Every row gives one point. Two turns around zero, p and q, are shown by what they do to some points. Write where each new point lands after one turn and then the other. Backwards means that the second turn is done in reverse. Each puzzle has new turns, and all numbers are rounded.

Turn p:
[ 6 42] => [ 37 -21]
[ 15 -33] => [-36  -2]
[-21  -8] => [ 0 22]
Turn q:
[-41 -34] => [-47 -26]
[ 4 -8] => [ 2 -9]
[18 33] => [24 29]
[ 21 -20] => [ 17 -24]
[-3 29] => [ 3 29]
Where do these land?
q, then p: [25  3] => [-11 -23]
q, then p: [-45  15] => [37 30]
p, then q: [ 20 -18] => [-26  -7]

Turn p:
[ -2 -22] => [ -9 -20]
[ 21 -22] => [ 13 -28]
[-20  43] => [-5 47]
Turn q:
[38  1] => [-23 -30]
[-28  26] => [38  5]
[ -9 -26] => [-14  23]
Where do these land?
p, then q: [42 16] => [-27 -36]
p, then q: [-11 -26] => [-5 28]
q, then p: [-33  -8] => [24 24]
p, then q: [27 25] => [-10 -36]
p, then q: [-25  -8] => [17 20]

Turn p:
[  5 -13 -13] => [-17   7  -6]
[ 45 -21  11] => [ -7  -9 -50]
[14 40 -9] => [33 28 -3]
[-38 -24  31] => [-12 -46  27]
[-26  17 -20] => [ 2 19 32]
Turn q:
[-20  19 -20] => [34  0 -5]
[-26 -53  12] => [-21 -56   6]
[-17  29  -1] => [ 24   9 -22]
[20 23 -4] => [ 4 30  1]
[52  7 23] => [-39  41   6]
[ -9 -26  -9] => [ -2 -25  15]
Where do these land?
q, then p: [ 48  21 -14] => [53  0 12]
p, then q: [-15 -27   5] => [ -3 -30  -7]
q, then p backwards: [  1  14 -20] => [-2 24 -1]
q, then p: [-36 -42  15] => [-54 -20   1]
p, then q: [ 1 34 13] => [-20  27  13]

Turn p:
[ -3  33 -16 -12] => [  5  31 -23  -1]
[ -4 -23 -41  -7] => [ 45 -13  -8   4]
[16 -4 31  5] => [-28 -11  13 -14]
[21 11 31 39] => [-30  13  42 -16]
[-27  -3  -6  25] => [ 8  7 20 30]
[ 32 -44 -22 -41] => [ 31 -48 -26 -34]
[-34  30  22  -9] => [-31  20 -18  31]
Turn q:
[-38 -17 -29   4] => [-24 -22  19 -34]
[ 16  44  67 -12] => [15 33 13 73]
[ -6 -31   6  -8] => [-27  -8 -17  -1]
[ -1  16 -44 -23] => [ 28 -40  10 -16]
[ 15 -15   0  24] => [ -2  21 -17 -16]
[14  4  0 15] => [11 16 -6 -5]
Where do these land?
p, then q: [18  3  0 -2] => [  1 -15  -1  10]
q, then p: [ 4 -1 14 22] => [-7 24 -9  2]
q, then p: [ 35 -23 -22   9] => [ 35   3 -28 -18]
q, then p: [ 33  10 -41  16] => [ 11  -8 -28 -47]
p, then q backwards: [-53  35  29 -29] => [ 14 -37  62 -16]
p, then q: [ 20   1  -3 -13] => [  3 -23  -6   3]
p, then q: [-56 -26  22  -2] => [-30  41   1 -41]

Turn p:
[-21 -30   2  17] => [-12  -4 -14  36]
[51 34  9  3] => [ 36 -20  31 -35]
[-19 -18 -29  -7] => [ -7  13 -36   6]
[ 34  18  30 -21] => [ -3 -24  33 -34]
[-46  -4 -12   8] => [-14  35 -14  27]
Turn q:
[-31  37   6  10] => [ 37 -22 -16  19]
[-30  13 -32   2] => [  2 -38   8  25]
[ 26 -37  20   8] => [-17  45  10 -10]
[-11  46  -5   4] => [ 35 -31  -8  -3]
[ 17 -61  15 -23] => [-54  42  -5  -5]
[  0   2  -6 -34] => [-21 -17 -19 -12]
[29 -1  2 33] => [ 18  21  31 -15]
Where do these land?
q, then p: [64  8 41 28] => [ -4   3  33 -74]
q, then p backwards: [-16   0  24  -2] => [-12  -8 -23  10]
p, then q: [-15 -28 -10 -12] => [ -4 -21  16  23]
q, then p: [ 30  10  14 -12] => [-13   6  -8 -33]
q, then p: [-33  -3 -33   7] => [  1 -17   1  44]
p, then q: [-30  14 -36  -8] => [ 21 -42   3 -15]

Turn p:
[  3  32 -40  16   0  38] => [  2  41 -13  47   6 -16]
[ -7  30 -26 -59 -28 -28] => [  6  -7  -3  20 -76  19]
[ 18 -27  28  19 -26 -16] => [-34  -9  17 -38   5 -13]
[-35  -5   3  18  35 -10] => [ 29  10  -9 -17  27  29]
[ -6 -18   3 -18 -23  18] => [-26 -17  12  17  -2  13]
[ 24  12  42  -8  -6 -15] => [  9 -20  30 -23 -13 -27]
[  3 -24 -10  31  49  13] => [ 14   2 -35  -7  52  -5]
Turn q:
[-10  14  17   8 -56  -6] => [ 46  21 -16  -8  28 -13]
[ 26  11  10 -22 -25  43] => [ 37   7   4 -20 -11  44]
[ 22   6  11 -25  36 -10] => [-14 -23  39  12  -1  16]
[-21 -32  10 -11  57 -14] => [-37 -39  24   1 -26 -31]
[-34  29   3 -11 -25   9] => [ 38 -17 -30  11   9  -2]
[ -5 -32 -55  22  -6 -17] => [-32  43 -23  22 -23 -21]
[22  3  4 39 20 -6] => [-38   8   3 -17  24   7]
Where do these land?
q, then p: [-27 -24 -35 -65   3 -34] => [-43  42  24 -57   2 -23]
p, then q: [14 31 -6 32  0 23] => [-15 -10   5  18  45   2]
q, then p: [ 10   1  13   5 -18  58] => [-16 -26  -5  50 -19 -13]
p, then q backwards: [  6  -3   5  22 -33   0] => [ 19 -24  -2  19  13 -12]
p, then q: [  7   6  21 -34   4 -46] => [ 37  34  26  -6 -24  -2]
p, then q: [-31 -21  12 -28  12 -35] => [ 21  11   7 -22 -46  22]
p, then q: [ 29 -10 -14  37  31  11] => [-37  -9   7  46   2   1]
p, then q: [-8 19  6 30  1 22] => [-13 -23   8   1  31  11]

Turn p:
[-38 -42  18   1 -40  17] => [-41 -34   1  49  -8   9]
[-40   1  43  14 -33 -22] => [-37 -22 -28   9 -48  14]
[  2   6  -5   5  40 -46] => [ 40  31 -28  -4 -20  -8]
[ 17  17 -30  23  27  21] => [ 23   0 -10 -24  43 -12]
[ 30  17 -42   5   4 -10] => [ 14  22   7 -23  19 -39]
[-17 -10  38 -25 -20  22] => [-27 -16  20  15 -14  39]
[ 43   0  14  -5  21 -10] => [ 40   0  23 -18 -13   0]
[  2  11 -36 -19   1  28] => [-12  21  16  -4  41  -3]
Turn q:
[ -7  15   4   7 -15 -24] => [ 12 -21 -13   8 -18  -1]
[ 19  32  41 -41   1   2] => [-36 -39  28  27   5 -19]
[ 21 -41 -15  18 -31  48] => [-27  21 -30 -44  35  27]
[-16  20 -26  -6  34  -4] => [ 11  26  26   4 -30 -14]
[-11  -9  33  35  13  14] => [ 28 -18  18 -26  26   8]
[ 11  -2   1  23 -33   7] => [ -5 -16 -29 -24   3   9]
[ -9 -17  -5 -31 -26  14] => [-29   7  -7  15   3  32]
[ -9   1 -33  -6  59 -56] => [ 46  42  10  39 -24 -41]
Where do these land?
p, then q: [-40  11  20  18 -27   0] => [  8  27  -7  -5 -18  45]
q, then p: [-29 -19  -5   5  16 -34] => [ 16 -23  13 -35   7 -20]
p, then q: [ 40 -23  26 -35  12  32] => [-13 -33  21 -15  57  -4]
p, then q: [-35   4 -37 -12  -2 -24] => [ 21  -3   3 -11 -51 -11]
p, then q: [  0  11  -5  18 -35 -17] => [ 13   1 -16  30 -16  21]
q, then p: [37 37 33 -9 -7 17] => [  3   7 -19  54 -29  10]
p, then q: [ 27 -20 -33  15  43  26] => [  7  15  10   1  29 -61]

Turn p:
[  6  15  -3  55 -11 -21 -51 -44] => [12 -3 54 10 62 11 36 -5]
[ 7 39 -5 11 -4 15  9  1] => [ 20  12   5 -24  17 -16 -17   7]
[-11 -36  -8 -44  24  44  -2   5] => [  4  -5 -31  40 -46 -34   4   6]
[ -9 -30  28 -29  31  23  -7  69] => [-34   4  -1  21 -66 -27 -34 -33]
[ -3 -46 -13  -9  -6  36  49  20] => [ 26   6 -41  27 -45  22 -30   4]
[ 41   8   3 -12  -2 -18  13   4] => [  0  -5 -24 -30   7   5   5 -28]
[-7 -2  5 -4 26 -4 53 -5] => [ 14 -34 -15 -22 -27  13 -19  18]
[ -7  20  22   8 -35 -16  -9 -30] => [-18  -4   3  -1  52  10  -2  16]
[ -3   5  -4   4   0 -19 -10  -7] => [-8 -1 11 -7  8  6 15  3]
[-15  27 -25  19 -22 -40 -45 -13] => [-17  30  39 -13  35  10  42  14]
Turn q:
[ 21  17 -55  20   9   3  12 -24] => [-11  12 -39  30   7   5  12 -46]
[-27 -14  -4  39 -22 -31   2 -14] => [  1  -7  13 -34  33  -8  -6 -39]
[ 22  -5  12 -21 -21 -19   7  31] => [  3   5   1   0  15  26 -32  31]
[ 28  18 -30 -12  -6 -37  -1  67] => [-43   0  -2  28  36  53 -26  24]
[ -6  18  23  19  29 -21  15 -18] => [-17 -13 -29 -32   5 -22  15   5]
[-34 -26  17   2 -16  -3 -14  25] => [  0 -13  50 -17   3  -1 -14   4]
[-49  17  15 -18 -20  39  -2 -20] => [ 15  22  31 -29 -47   3  27  -9]
[  5 -14  14 -14  37 -31  -4 -27] => [ 15 -47 -28  -9   4  -9  13  12]
[ 53  14 -19 -20  40  76  -6  -5] => [  1  27 -29  77 -48 -25  18  20]
[-28  14  23  13 -26   1 -27 -23] => [ 19  17  26 -33  10  -8  32  -5]
[ 15 -39   5  -9  -4  22  18   7] => [ 18  -2   4  17 -18 -14 -39   3]
Where do these land?
p, then q: [ 15 -15 -15 -33 -27  19  -4  -9] => [-28   5 -21  13   9  13   5 -35]
p, then q: [ 10   3  28  38  13   2 -21  -7] => [ 20 -21  -6 -12   4 -41   6  16]
q, then p backwards: [ 38  -5 -48 -14 -35  36  -6 -50] => [ 42 -48 -41  20 -21  47  -7  11]
q, then p: [-25  -4 -28   0  11   9  -7 -15] => [ 11 -19 -15  14  19  21  -4  14]
q, then p: [ -4  20  13 -19  12 -20  65  20] => [-17  55  -9  29 -14 -24  19  27]
q, then p: [ 52  16 -13   2  45  14   2  28] => [ 16  34  55  -4 -20  32  -4  15]
q, then p: [-36  -9   8  22  12 -21  -9  -4] => [-23 -33 -20  12 -16   7   8  10]
p, then q backwards: [-46 -27 -14  21 -46 -36  -9  16] => [  3  46 -23 -27 -25   7 -13  54]
p, then q backwards: [-21  47  20  10 -13 -48 -15 -16] => [-26  19  27  25  -7 -40 -21  40]
p, then q: [-5  5 29 -1 36 39 12 38] => [ 40  -4  23 -10  52  11  16   4]
p, then q: [ 23 -33  20 -26  -7   7  -6   0] => [  4  -7  -3   1   7  -7   7 -51]
